Every row gives one point. Any point is a mix of the corners, with weights that add up to 1. It lies inside the corners' shape when no weight is negative. Is each point inside? If not, which corners have a negative weight?

Corners:
(1): [1.5 1.4 0.7]
(2): [-0.6  6.8 -3.2]
(3): [ 1.7 -5.8 -3.3]
(4): [-2.8  4.1 -0.2]
Points:
[-1.1  3.2 -1.8] -> inside
[-0.8  4.4 -2.3] -> inside
[-0.5 -0.7 -3.7] -> outside (1)
[ 0.0  1.4 -0.4] -> inside
[-1.6  7.8 -1.5] -> outside (3)
[-1.5  4.6 -2.8] -> outside (1)
[-0.5  5.7 -2.7] -> inside
[ 0.3 -1.8 -0.1] -> outside (2)

Corners:
(1): [ 5.7 -0.5 -5.1  4.3]
(2): [-0.2 -4.0  7.0 -2.3]
(3): [-4.7  2.9  0.7 -5.9]
(4): [ 0.9  1.4  2.9 -4.5]
(5): [2.8 3.3 0.1 4.2]
Points:
[-1.6 -3.5  4.4 -3.2] -> outside (4, 5)
[2.0 1.6 1.4 1.9] -> inside
[ 2.8  0.7 -0.9  2.1] -> inside
[-4.7  1.0  4.0 -5.5] -> outside (1, 4)
[-0.7  1.8  4.9 -1.6] -> outside (1)
[ 1.1  0.2 -0.8 -0.3] -> inside
[ 1.2  1.1  2.3 -2.8] -> inside
[ 2.0  2.1 -3.3  1.1] -> outside (2)
[ 3.7 -0.7  1.4  2.7] -> outside (3)

Corners:
(1): [-1.2 -2.7  0.6  0.8  0.0  1.3 -0.6  1.5]
(2): [-6.0 -2.2  3.9  1.1 -7.8  1.3  2.6 -6.1]
(3): [ 7.0  4.2 -1.7 -0.7  3.9 -1.6 -4.6  1.0]
(4): [-0.8  4.9 -0.5 -2.4  6.1  1.7 -1.3 -1.0]
(5): [ 6.4  4.9 -4.6 -3.3  0.0  2.9 -2.2  1.1]
(6): [-2.2 -3.7 -0.8 -1.7 -7.6 -1.7  0.6 -4.3]
(7): [ 4.8  2.8 -1.0 -3.7  1.8  2.6 -4.8  1.8]
(8): [ 0.9  3.7  3.0  0.5  5.4 -1.5  0.3  4.4]
(9): [-3.0 -5.5  1.5 -2.4 -4.3  3.0  5.5 -4.9]
Points:
[-0.5 -0.7  1.3 -0.6 -2.8  0.8  0.3 -1.8] -> outside (4)
[-2.3 -4.4  1.7  0.0 -4.2 -0.4  2.6 -3.2] -> outside (4, 5, 7)
[ 2.3  0.5  0.5 -0.5  2.2 -0.8  0.9  2.0] -> outside (2, 4, 7)
[ 1.3  3.2 -0.6 -2.3  3.1  1.4 -2.0 -0.3] -> inside
[ 5.1  4.5 -1.2 -3.4  4.5  2.1 -3.7  2.1] -> outside (1, 2, 6)
[ 0.9  1.5  0.3 -1.4  0.7  1.8  0.1 -0.3] -> outside (6)

Corners:
(1): [ 1.0  3.0 -6.8 -0.7 -9.8  7.2  3.4  2.3 -3.6]
(2): [ 0.5 -3.1 -0.6 -0.6 -8.5  0.1  0.9  0.4  0.0]
(3): [-1.3 -4.6 -0.3  1.0  1.7 -5.2 -7.7 -3.4 -5.3]
(4): [-2.4 -0.1  1.8  0.7  2.2 -9.7 -4.1 -2.0 -4.6]
(5): [ 2.1 -1.4 -2.4  1.8  6.5 -7.5 -3.2  0.2 -1.2]
(6): [ 4.3  3.7  1.8  1.4 -5.6  2.8 -1.6  4.5 -1.2]
(7): [-0.3 -3.7  2.8  0.5  3.1 -5.0 -2.0  2.9 -4.5]
(8): [ 2.8 -2.7 -0.6 -3.8  2.5 -5.5 -3.8 -0.3 -1.8]
(9): [ 1.3  1.9 -1.2  2.3 -6.2  5.4  4.6 -3.8 -1.9]
(10): [-0.6  3.5  1.8 -2.0  0.7  1.6 -3.0  5.4  1.4]
Points:
[ 0.9 -0.7 -0.4  0.2 -4.0  0.1  0.0  1.0 -2.1] -> inside
[ 0.6 -1.8 -1.2 -0.9 -1.0 -1.3 -2.2  0.6 -2.0] -> outside (4, 6)
[ 1.3 -0.1 -2.6 -0.5 -2.0 -0.5 -0.9  0.6 -2.6] -> inside
[ 0.4  0.2 -0.6 -0.3 -1.2 -3.0 -2.1 -0.1 -1.9] -> outside (7)
[ 2.2  0.2  0.9  0.7 -1.8  0.3 -1.2  1.2 -1.1] -> outside (1, 4)
[ 0.4 -1.1  1.3  0.4  0.0 -2.0 -1.6  1.8 -2.8] -> inside
